Every row gives one point. To make a cloud, some directions were put in groups of two or more. Within a group, all points are equally far from the middle, so they leave a hole (a ring in 2 directions, a hollow ball in 3). The other directions are filled evenly. Then the cloud was stretched, turned, moved and blurred a little. Count the holes, and give their numbers of directions, smallest first.
In the rows, zero is written as 128.

Cloud:
[[107 101 181]
 [114 170 163]
 [110 161 137]
 [143 156 153]
 [ 89 107 159]
 [156 127  94]
 [ 86 130 120]
 [128 103 182]
 [ 83 121 148]
 [ 98  90 117]
 [ 81 128 168]
 [153 112 155]
 [106 101 180]
 [134  82 119]
 [156 127 143]
 [121 151 100]
 [142 149 116]
 [160 117  94]
 [111  85 129]
 [135  94 150]
 [154 142 160]]
Holes: 1 (2)

Cloud (29 x 4):
[[153 116 109 123]
 [117 171 133 108]
 [108 163 125  91]
 [115 135 168 101]
 [159 139  82 147]
 [169 155 118 134]
 [134 114  86 110]
 [162 135  91  99]
 [159 173 133 104]
 [134 174 155  93]
 [108 137 140  70]
 [145 179 149 155]
 [125 112 148  91]
 [121 176 134 143]
 [176 144 131  79]
 [173 158 138 129]
 [178 144 144 122]
 [164 134  93  82]
 [113 117  96 128]
 [162 111 151 134]
 [153 121  87  80]
 [107 157 141 151]
 [134 109 129 118]
 [125 111 135  79]
 [117 167 150 135]
 [116 174 117  89]
 [127 114  95 149]
 [156 173 112  92]
 [162 147  79  79]]
Holes: 1 (2)

Cloud (26 x 4):
[[118 136 136 173]
 [110 153 151 153]
 [113 141 159 141]
 [116 173 126 159]
 [133 173 148 159]
 [149 100 114  70]
 [121 102 105  94]
 [ 80 141 150 155]
 [132 151 146 107]
 [124 176  99 155]
 [ 96 130 125 152]
 [152 167 125 144]
 [ 74 111 140 150]
 [102 179 130 131]
 [149 163 159 146]
 [150 153 135  59]
 [106 117 129 175]
 [150 184 167 147]
 [120 133 123  77]
 [ 88 156 122  98]
 [142 158 154 165]
 [150 175 107 147]
 [138 118 145 160]
 [153 151 156 102]
 [136 155 182 156]
 [145 158 117 124]]
Holes: 0

Cloud, 53 rows:
[[131 142  98 179 122 159]
 [156 131 101 104 149  98]
 [170 105 121 121 107  82]
 [102 118 148 160 164 129]
 [166  88 127 124 106  86]
 [114 156 130 123 168 156]
 [137  92 178 154  90 137]
 [129 165 131 132 144 175]
 [110  84  98 128 152 120]
 [149 149 118  95  88 145]
 [120  81 122 106  83 155]
 [109 105 112 108 148 173]
 [126 164 161 120 112 111]
 [122 109 137 174 147 171]
 [176  80 107 133 107 158]
 [178 121 103 112  90 145]
 [103 106 171 154 106 120]
 [133  83 125 105 141 175]
 [127 128  76 151 110 157]
 [161 133 182 121 107 112]
 [126  96 154 115 107 184]
 [159 138  96 121  81 129]
 [168  98 124 108  95  92]
 [156 124 137  83 116  96]
 [169  91 115 114 145  99]
 [122  85 166  95  93 132]
 [112  81 100 130 151 116]
 [121 111  94 176 145 155]
 [105 116 114 159 112  93]
 [157 136 107 136  84  98]
 [101 122 142 166 115 102]
 [163  94 124  96 143 101]
 [175 133  90 148 154 126]
 [158  96 146  85  98 105]
 [142 137  93 120 139  88]
 [184 104 106 119  93 149]
 [105  97 109 145  90 105]
 [112 107  95 119  97 166]
 [161 110 186 136  95 125]
 [163  82 122 117 134  90]
 [132 148 115 163 147  92]
 [ 95 118 117 100 153 122]
 [182 108 101 110 135 151]
 [187 109 103 134  96 145]
 [113  81 115 141  84 112]
 [179 102 140 159  82 123]
 [101 147 135  96 126 110]
 [169  95 134  95  93 162]
 [122  88 161 163 144 108]
 [ 87 117 147 100 123 117]
 [149  89 161 160 159 118]
 [155  72 111 118 154 127]
 [168 132 175 143  95 117]]
Holes: 3 (2, 2, 2)

Cloud, 73 rows:
[[ 99 117  99 166 138 120 112 177]
 [176  97  88 160 100 117  90 126]
 [106  97  78 143  98 130 121 164]
 [118 140  89 170 103  98 105 157]
 [171 100  88 161 146 129 132  78]
 [ 94 115 135 174 150  96 167 135]
 [171 114 120 150 142  67  98 103]
 [169  97 160 137  95 127 150 137]
 [167 127 115 165 152 125 110 170]
 [141 140 131 178 145 109 172 111]
 [176 108 133 177 102 148 104 113]
 [128 111 171 138 109 122  64 124]
 [116  91 122 182  99 148  86 101]
 [176 103  93 161 140 110 166 124]
 [ 98 111 140 156  94 162  87 121]
 [ 84 108 160 155 160  99 112 142]
 [100 117 141 163  90 156 118 160]
 [167 146 120 176 146  92 133  90]
 [146 150 154 147 172 126 100 149]
 [159  95  98 130 172 127  94 143]
 [115  62  86 122 133 132 136 112]
 [163 105 103 109 165  97 166 116]
 [127  87 124 115 136  62 136 115]
 [109  85 156 108 141 155 100 102]
 [117 102 145 151  79 153  90 101]
 [106  82 147 155  94 150 149 115]
 [154 150 122 126  96 123 173 140]
 [131 163 146 116 127 128 123 169]
 [168  87 133 167 141  95 140 152]
 [102 100 116 187 105 147 120 159]
 [115 125 103 188 123 104 171 126]
 [159 111  76 155 155 148 149 145]
 [100 125 129 148 105 169 158 131]
 [183 120  85 141 121 119 100 155]
 [ 93 141 117 102 132 159 112 141]
 [117 127 119 165 159 167 149 137]
 [ 94 122 134 154 139 165 158 126]
 [102  93 102 154 132 110  99 170]
 [115 129 100 122 108 113 186 150]
 [105 143 127 119 106 150 126 172]
 [124 167 151 160 168  98 113 106]
 [178  99 100 170 119 131  91 147]
 [107 122  79 185 116 150 113 121]
 [139  97 152  85 157 141 106 116]
 [157 133 130 169 151 128 132 174]
 [166 118 145 161 166  84 129  91]
 [165  93 112 108  99 167 123 120]
 [111  84 177 145 134 101 147 102]
 [144 123 131 150 198 121 138 136]
 [117 132  87 130 189 113 150 121]
 [ 95 149 160 118 112 106 105 153]
 [163 113 117 161 150 118  71  81]
 [110 103 125 169 124  80 105 167]
 [ 86  99  98 119 154 103 149 142]
 [ 95 141 133 107 127  85 156 101]
 [119  96 138  83 147 107  99  97]
 [109  98 143 157 158  86  85  98]
 [ 82 121 134 134 127 169 129 103]
 [ 99 132 140 126 117 152 144 173]
 [163 135 172 120 139 103 156 142]
 [109 128 100 128  99  99 175 111]
 [ 87 119  81 115 161 130 128 117]
 [150 126 173 131 183 113 123 124]
 [119  74 144 133  98 164 137 117]
 [155 110  91 139 186 143 104 123]
 [152 127 136 148 196  97 123 123]
 [116 148  86 179 114 110  97 107]
 [146 148 109 117 117 158 147  86]
 [103 112 107 182 137 134 168 142]
 [161 141 148 157 161 114  96  78]
 [140  91  87 139  79 120  90 133]
 [162 133 134 112 127 166  89  95]
 [156 128  82 183 129 149 145 123]]
Holes: 3 (2, 2, 4)

Cloud, 86 rows:
[[142 108  83 108 111 155 134 149  96]
 [132 153 155 104 131 147 150 102 105]
 [146  81 109 144 154 169 138 126 124]
 [102 132 144 131 109 140 164 110 117]
 [135 168 152 124  91 133 130 111 128]
 [152 161 124  76 167 121 103 109 120]
 [118 180 119 169 159 136 145 132  84]
 [176 181 127 150 121 117 135 154 143]
 [162 136  82 122  80 132 112 127 133]
 [170 151 133 108 140  98  83 149 140]
 [110 112 126 182 111 163 129 152 148]
 [146  98 114  98 138 137  84 181 154]
 [107 151  80 159 123 123  90 139  82]
 [124 187  85 116 124  89 120 144 120]
 [103 143 153 119 143 172  96 148  91]
 [137 157  77  76 155 116 136 167 124]
 [166 140  97  97  98 124 136 167 120]
 [132 106  90  71 121  99 114 129 130]
 [106  96  70 128 150 176 109 137 136]
 [116 151  69 146 152 102 139  91 150]
 [118  90  90  85 135 141 120 132 100]
 [173 167  95 134 113 119 145  99 138]
 [152 160  86  93 114 112 122 107 104]
 [110 172 128 155 155 120 167 147 166]
 [166 143  88 114 104  94 112 165 126]
 [122 175  87 166 130 121  78 117 126]
 [ 82 159 108  95 145 166 138 114 115]
 [ 88 149  87 119 146 147 176 121 130]
 [120 178  79 134 116  97 112 115 153]
 [145 126 141  80 102 124 134 153 160]
 [148 162 129  98 141 181 159 140 134]
 [143  95  85 117 157 127 145 100 108]
 [105 129  77 137  88 112  91 136 144]
 [147  99  85 116 147 137 112 158 192]
 [156 169 109 116 177 156 147 153  96]
 [130 137  70  88 162 104 123 104 117]
 [137 161  84 112 137 194 133 151 140]
 [172 174 121 112 121  98 118 144 153]
 [172 143 114 123 123 152  99 178 172]
 [163 117 120 121  97 152  81 149 112]
 [153 126 147 157 116 123  78 162 134]
 [152 170  73 164 154 117 132 113 163]
 [129 141  66 141 157 163  71 156 126]
 [157 103  96  99 169 114 157 151 163]
 [123 173  90 111 151 153 124 168  86]
 [130 188 124 100 113 146  97 164 123]
 [108 160  80 115 170 128  91 107 166]
 [170 127 123 112 152  92 152 160 158]
 [147 120 143 124  86 120 102 151 105]
 [151 161 149  92  96 121 124 127 124]
 [110 136  81 129 103  74 130 130 126]
 [175 129  99 123 153 107 120 121  78]
 [123 180  90 107 128 120 137 109  87]
 [161 166 130 151 191 142 118 155 155]
 [153 180 107 148 162 127 127 101  83]
 [101 144  77 144 180 169  91 154 132]
 [165 169 134 131 128 140 155 115  92]
 [140 167 126 144 198 150  96 109 108]
 [150 125 143 136 111 161 160 113 153]
 [100 118 117 146  81 116 106 121 153]
 [121  87 106 103 115 156 147 132 119]
 [119 113 147 106 147 118  96 128 181]
 [101 158 132 140 142 178  81 107 103]
 [ 91 105 102 158 161 170 128 156 117]
 [120 120 152 152 123 147  66 127 113]
 [166 122 117 106 132 140  90 190 131]
 [140 143  62 153 171 146 161 112 124]
 [132 177 109 109 122 184 145 124 156]
 [175 130 119 158 125 181 114 122 158]
 [147 109 139 112 143 136  65 153 155]
 [151 181  93 153 172 141 161 153 147]
 [141 166  72 138 131 129 133 100 177]
 [ 87 149 115 125 191 108 145 129 136]
 [108 104  71 157 178 150 132 139 159]
 [178 112 111 165 146 130 116 102 151]
 [158 133  79 116 142 153 143 157  86]
 [105  85 132  96 160 146 104 123 140]
 [149 106  63 158 160 146 148 122 160]
 [126 153 150 154 135 132  91 112 177]
 [155 114 112 105  87 138 151 157 150]
 [118 167  73 138  98 132 155 130 115]
 [152 157 141 153 151 173  71 156 140]
 [171 120  96 127 139 112 157 147 184]
 [133  98 110 127  94 133 113 131 185]
 [ 89 153  88  94 175 100 140 135 135]
 [110 109 136 124 104 159 162 138 150]]
Holes: 2 (3, 6)

Cloud:
[[143 155 111 149 107  84 180 137 136]
 [143  99 137 141 140 170 108 107 118]
 [179 132 141 112 135 159 103  92  70]
 [179 115 171 130 135 154 121 162 102]
 [173 108 133 126 158 155 119  94 142]
 [137 140 103  77 106 119 153  85 136]
 [176  99 106 163 109  81 161 148 134]
 [165 117 157 106 143 107  98 143  94]
 [110 129 118 126  97  92 177 158 151]
 [130  93 117  97 164 130 101 104 152]
 [166  97 167 136 132  88 151 157 118]
 [193 112 144 149 127 151 122 142  71]
 [145 105  52 106 122 111 141 139 132]
 [138  98 135 127 134 159  96 138  78]
 [178 161 134  95 131 150 105  97  94]
 [160 120 113 145  80  97 160  97 147]
 [165 124  99 118  77 142 150 108 103]
 [174 119 103 168 115 148 119 143  87]
 [139 134 134 146 139 182 147 173 118]
 [150 119 140 102  74 105 145  93 130]
 [140 159 122 115 100  90 173 126  76]
 [190 110 160 135 101 158 146 127 100]
 [144 132 173 109 103 147 156  93 174]
 [120  84  88 144 111  80 148 159 144]
 [ 97 120 119 142 109 147 100 119 141]
 [111  98 135 123 152 150 167 125 160]
 [137 136 120  79 132 154 126 167 137]
 [131 104 182 144 151 153 138 105 138]
 [124  94 111 159 106 109 144 137  95]
 [135 142 113 120 167 115 166 197  90]
 [141 128  94 148 148  81 174 150 107]
 [192 155 134 129 129 145 197 150 114]
 [170  86  97 132  97 158 149 106 132]
 [180 144 112  85 134 156 124  98 102]
 [184 135 148 100 142 145 151  85 151]
 [185 140 161 125 124 151 158 171 132]
 [153 132 111  83 124  91 168  83 117]
 [116 144 133 145 106 160 153 117 163]
 [125 114 146 142 161 151 151 136 169]
 [152 146 101 123 130  98 204 132 127]
 [166 131 121 157 166 115 124 138  95]
 [124 147 128 166  91 104 153 164 163]
 [157 111 134  88  96 128 150  88  76]
 [163  71 101  87 130 140 163 118  86]
 [145 105 189 127 145  89 166 136  80]
 [149 179 144 161 116 127 148 140 141]
 [188 118 162 135 124 123 110 142 153]
 [184 146 156 143 125 103 104  99 152]
 [162 108  69 145  83 106 109 150 134]
 [129  74 147 105 148 128 148  86 171]
 [126  72  88 102 136 107 143 132 123]
 [125 108  90 137 128  75 143 136 116]
 [151 168 115 176 103 105 131 127 159]
 [105  88 136 110 155 124 180 127 118]
 [137 148  95  88 140 112 178  93 116]
 [172  99 137 165 144 142 149 121 137]
 [154 186 142 160 149 110 170 104 100]
 [ 89 124 128 110 138 139 102 115  88]
 [174  97 152  97 128 132 179 147 164]
 [102 111 142 101 135 166 104 118 152]
 [150  90 110 160 120 107 179 115 146]
 [141 101 164  93 104 142 109  94  85]
 [123 127  97 134 134 156 108 156  85]
 [152 124 108 165 162 122 153 174 134]
 [111 107 190 136 122 130 155 115 121]
 [132 146 103  75 105 108 147 136 117]
 [114 113 120 112 135 112 125 189  68]
 [158  93 102 129 163 151 125 153 146]
 [ 94 147 143 113 133 101 184 113  92]
 [170 164  96 130 112 170 126 135 120]
 [139 109 167 112 110 169  99 128 160]
 [195 150 110 116 168 130 167 120  85]
 [ 98 129 125 142  86 108 148 143 154]
 [147  75 108  84 127  98 137 111 128]
 [138 116 110 119 180 149 140  95 130]
 [133 112 138 181 124 135 133 117 130]
 [104 118 155 101 170 142 183 118 108]
 [125  93 166 116  88 128 136 146 102]
 [190 129 155  86 155 156 148 134  92]
 [168 169  94 140 100 131 119 175 130]
 [135 119 183 114 112 167 153 127  87]
 [146 113 134  59 105 128 114 103 136]
 [165 140 159 122 107 142 185 123 147]
 [190 152 114 146 123 163 177 124 118]
 [156  91 156  88 128 156 158 129 162]
 [163 101 142 152 128  87 165 101 131]
 [168 147 166 122  97 141 109  86  92]
 [165  90  95 114 155 139 161 109 145]
 [150  97 172 127 149 106 169 158 134]
 [101 120 146 103 152 118  91 130  77]
 [120 110 124 134 156 144 161  69 138]
 [152 128 126  92  99  99 173  91  98]
 [132 107 162 142 147 174 118 123 101]
 [ 96 129 119 117 107 144 137 135  99]
 [167 139 177 101 154 106 107 130  70]
 [ 97 109 119 100 144 142  89 120 155]
 [170  88  75  85 110 119 150 119 141]
 [144  84 140  63 151 129 143 123  75]
 [155 107 169 116 106 151 115  84  90]
 [158 113 163 139 109 121 104 183 138]
 [118 147 170 132  98 145 134 137  96]
 [156 129 153 136  77 156 126 171 151]
 [126  85 152 116 125  95 180 170 138]]
Holes: 2 (3, 4)
